Each row is a point. The window is the flat piece filled in between its corners: a triangle in 3 columns, a solid with four corners in 4, and so on. A path goes straight from each point to the next, and from the last back to the first. After which points does the path pass through the window?
In the rows, 128 means zero.

Window, 3 rows:
[[129 141 133]
 [ 58  84 126]
 [163 125 133]]
Path:
(1): [106 107  87]
(2): [ 94 130 152]
(3): [133 138 169]
(4): [148 128 113]
(5): [147 132  88]
(6): [166 118 175]
(7): [103  87 148]
(8): [122 113 109]
Through the window after points: 3, 5

Window:
[[137 131 128 146]
 [142 167 120 110]
 [ 86  92 137 144]
 [180 155 149  98]]
Path:
(1): [121  95 104 146]
(2): [144  91 114 113]
(3): [ 92 130 151 153]
(4): [154 157 165 142]
(5): [153 144 115  98]
(6): [124 136  90 125]
(7): [110 139 138 135]
(8): [ 54 134 170 120]
(9): [142  75 103 162]
(10): [177 144 123 102]
(11): [129 174 138 116]
(12): [ 97 118 153 137]
(13): [100  87 108 142]
(14): [201 141 121  84]
(15): [156 158 148 111]
(16): [ 99 148 141 127]
Through the window after points: 2, 4, 8, 10, 12, 14

Window, 6 rows:
[[139 165 144 113  51 114]
 [108 114 109 114  94 104]
 [118 127  96 143 142 111]
 [163 100 159 111  97 144]
 [101 104 121 111 192 103]
 [ 84 107 122 129 166 138]]
Path:
(1): [164 163 126  89 113 165]
(2): [106 119 141 136  84  88]
(3): [106 167 151 163 120  66]
(4): [108 109  89 108 119 131]
(5): [129 170 116  66  83 101]
(6): [123 131 139 133  95 119]
(7): [112 110 123 147  93 103]
(8): [144 142 127  74 130 124]
(9): [117 102  94  81 151 150]
(10): [109 116 151 130 126 103]
(11): [131 122 138 125  86  89]
(12): [120 179 130  95 114 152]
Through the window after points: 1, 5, 11

Window, 8 rows:
[[ 82 149 109 129 101 119 151  73]
 [ 75 147 172 153 141 142  75 100]
 [127 162 198 149 181 102 150 126]
 [168 149 117  95 121  86 109 185]
 [171 132 134 126  95  86 126 150]
 [103 170 136 196 155 111 117 124]
 [ 94 111 135 146 145 114 102 117]
 [ 61 134 138 148 104 117 116 127]]
Path:
(1): [166  92 110 150 114 156 115 118]
(2): [ 67 151 155 154 155  92 109 122]
(3): [107 148 134 151 139  92 112 125]
(4): [140 157 154 128 136 140 124 129]
(5): [139 136 120 138 120 120 126 132]
(6): [125 154 168  96 119  21 128 181]
(7): [101 158 144 139 131  65 122  91]
(8): [100 141 146 144 141 148  93 141]
(9): [109 132 133 146 151 131  99 157]
(10): [106 139 162 132  93  66 121  94]
(11): [ 89 151 169 151 134  89  84 113]
(12): [101 143 157 146 141 152 113 115]
(13): [127 131 144 145 124 124 124 124]
(14): [100 166 133 120 108  86 116 107]
(15): [139 142 127 123 115  78 108 144]
(16): [158 144 136 116 123 117 122 168]
Through the window after points: 1, 11, 13, 15

Window, 9 rows:
[[115 112 111 133 117  74  89  85 157]
 [157 100 132 151 120 144 146 110 117]
 [187 133 147 123 119 129 110 141 174]
 [118 117 140 109 101 167 144 123 162]
 [129 142 129  91 155 144 104 128 119]
 [146 116 190 167 143 140 151 110 138]
 [132 131  85 113 167 234 136 181 150]
 [ 96 164  80 138 126 125 147 127 115]
 [169  85 161 117 139 110  85 176 151]]
Path:
(1): [132 133 132 164 105 169 122 148 143]
(2): [152 100 157  75 164 125 162 111 137]
(3): [131 133 116 109 145 136 169 132 133]
(4): [117 141 124 158 124 133 111 119 130]
(5): [175  88 142 139  90 159  52 138 142]
(6): [107 155 111 116 163 132 200 132 166]
(7): [130 120 112 120 160  95 145 121 151]
(8): [153 124 136 149 104 199 124 140 122]
(9): [128  88 160 175 119 207 106 135 134]
(10): [165 136 134  69 145  69 126 131 164]
(11): [140 105  97 112 146  99 131 128 140]
(12): [135 119 157 136 126 162  94 121 158]
(13): [145 120 158 136 114 161  99 124 153]
(14): [120 118 137 114 121 151 158 123 150]
(15): [165 122 106  69 144 157 173 108 154]
(16): [106 115 135 166 130 152  95 149 122]
Through the window after points: 3, 7, 13

Window:
[[122  99 134 175 132 156 121 146 170]
 [165  76 109 171 106  94  98 104 182]
 [123 186 149 120 152 111 145 117 119]
 [105 178  99 181 176 111 164 108 118]
 [ 78 152 145 144 139 124 145  91 118]
 [ 92 189 119 150 163 160 117  97 136]
 [156  51 127 121 153 130 105  99 164]
 [119 100 120 108 129 136 138 111 192]
 [148 109 123 170 119 175 144  99 162]]
Path:
(1): [ 91 138 130 184 138 147 131 102 195]
(2): [137 134 124 147 136 136 130 139 121]
(3): [100 146 108 134 109 144 124 114 136]
(4): [142 137 148 151 153 123 139 116 149]
(5): [110 159 168 159 157 128 133  98 142]
(6): [ 87 136  98 139 128 144 137 100 128]
(7): [119  93 105 118  86 151 140 114 132]
(8): [150 123 154 170 167 123 108 106 188]
Through the window after points: 3, 5

Window:
[[122 194 153 140 187  88 130 127  87 159 127]
 [141 173 126 142 159  35 112 170  89 138 112]
 [137 107 170 101 117 124 123  88 132  96 143]
 [137 118 109 170  62 142 128 137 107 114 138]
 [105 204 132 123 155  65  95 154 109 146 151]
 [136 124 130 137 113 149 107 112 154  99  99]
 [133 114 114 147 103 128 161 132 159  92 142]
 [190 115 151  88 165 152 106 100 149  97 168]
 [132 101 148 108 128 143 123 138 140 144 135]
 [165 157 135 132  69 119 149 157 140 110 119]
 [119 144 109  90 160 107 118  72 109 170 129]]
Path:
(1): [184 147 179 132 174  96 104  87 114 194 139]
(2): [111 126 118 120 113 128 122 138 125  91 141]
(3): [139 145 120 102 126 140 127 155 109 109 114]
(4): [149 168 148 148 105  88 139 126 138 138 138]
(5): [138 146 173 166 172  96  81 132 136 158 161]
(6): [122 173 107 103 121 123 173 123  80 119  95]
(7): [ 86 173 106 111 105 118 173 157 130  52 118]
(8): [197 148 167 150 127 102  91 123 120 193 133]
(9): [157 137 153 118 113 121 118  81 152 133 133]
(10): [109 140 139 112 171  98 123 161  96 103 135]
(11): [117 145 118  84 120 169 147 139 122 102 150]
(12): [143 121 136 150 112 123 108 110 147 109 106]
(13): [106 137 137 153 124 106 107 109 141 148 142]
(14): [144 149 129 111 121 110 144 151 112 113 120]
(15): [120  87 110  97 105 142 114 159  99  94 138]
(16): [152 187 165 172 149  97 136 101 143 178 128]
Through the window after points: 3, 5, 7, 11, 15

Window:
[[128 134 128 133 142 145 126 167  98  88 140  80]
 [145 107 122  72 123  93 121 101 134 121  68 204]
 [ 86 153  74 197 118  84  75  78 120 115 125 173]
 [131 142 125 120  98 137 134  90 101 161 111 104]
 [134  94 111 138 111 156  90 105 135  61 194 113]
 [161 132 146 141 120 126 128 197 164 119 144 119]
 [109 184 121 110 147 171 147 116 146 160 125 141]
 [148 124 108 178 148 142 160 106 162 131 135 151]
 [134 164 122 132 206 140  76 128 153 164 108 191]
 [ 84  79 153 138  99 126 114 115  80 111  99 177]
 [136 206 166 205 147  95 157 116 113 133 125 152]
 [131 129 102  92 130 134 146 103  99 144 164 134]]
Path:
(1): [110 119 128 151 125 113 126 118 136 121 143 131]
(2): [130 117 135 126 136 109 133 113 123 130 131 140]
(3): [145 190  83  96 110 175 111 155 105  94  94 165]
(4): [175 213 140 169 104 135 141 156 103 127 115 156]
(5): [111 151 151 173 149 105 139 102 121 127 131 147]
(6): [117 119 148 109 144 103 132 104 131 122 114 122]
(7): [136 149 114 143 122 139 125 137 107 138 121 153]
(8): [145 175 109 134 129 153 121 106  95 127 118 167]
(9): [ 94 102 136 122 158 138 116 134 191 129 160 103]
(10): [ 84 117 157 140 171 113 112 127 145 133 163  92]
(11): [143 148 115 144 119 131 129 117 110 108 130 146]
(12): [147 150 106 126 107 135 110 117 100 126 108 210]
(13): [112 123 124 134 141  85 119  97 144 117 107 140]
(14): [127 132 128 118 180 107 103 115 129 143 120 125]
(15): [128 190 110 157  80 199 145 109 134 158 117 194]
(16): [134 136 114 157 126 142 105 116 126 105 123 154]
Through the window after points: 2, 4, 8, 10, 12, 14
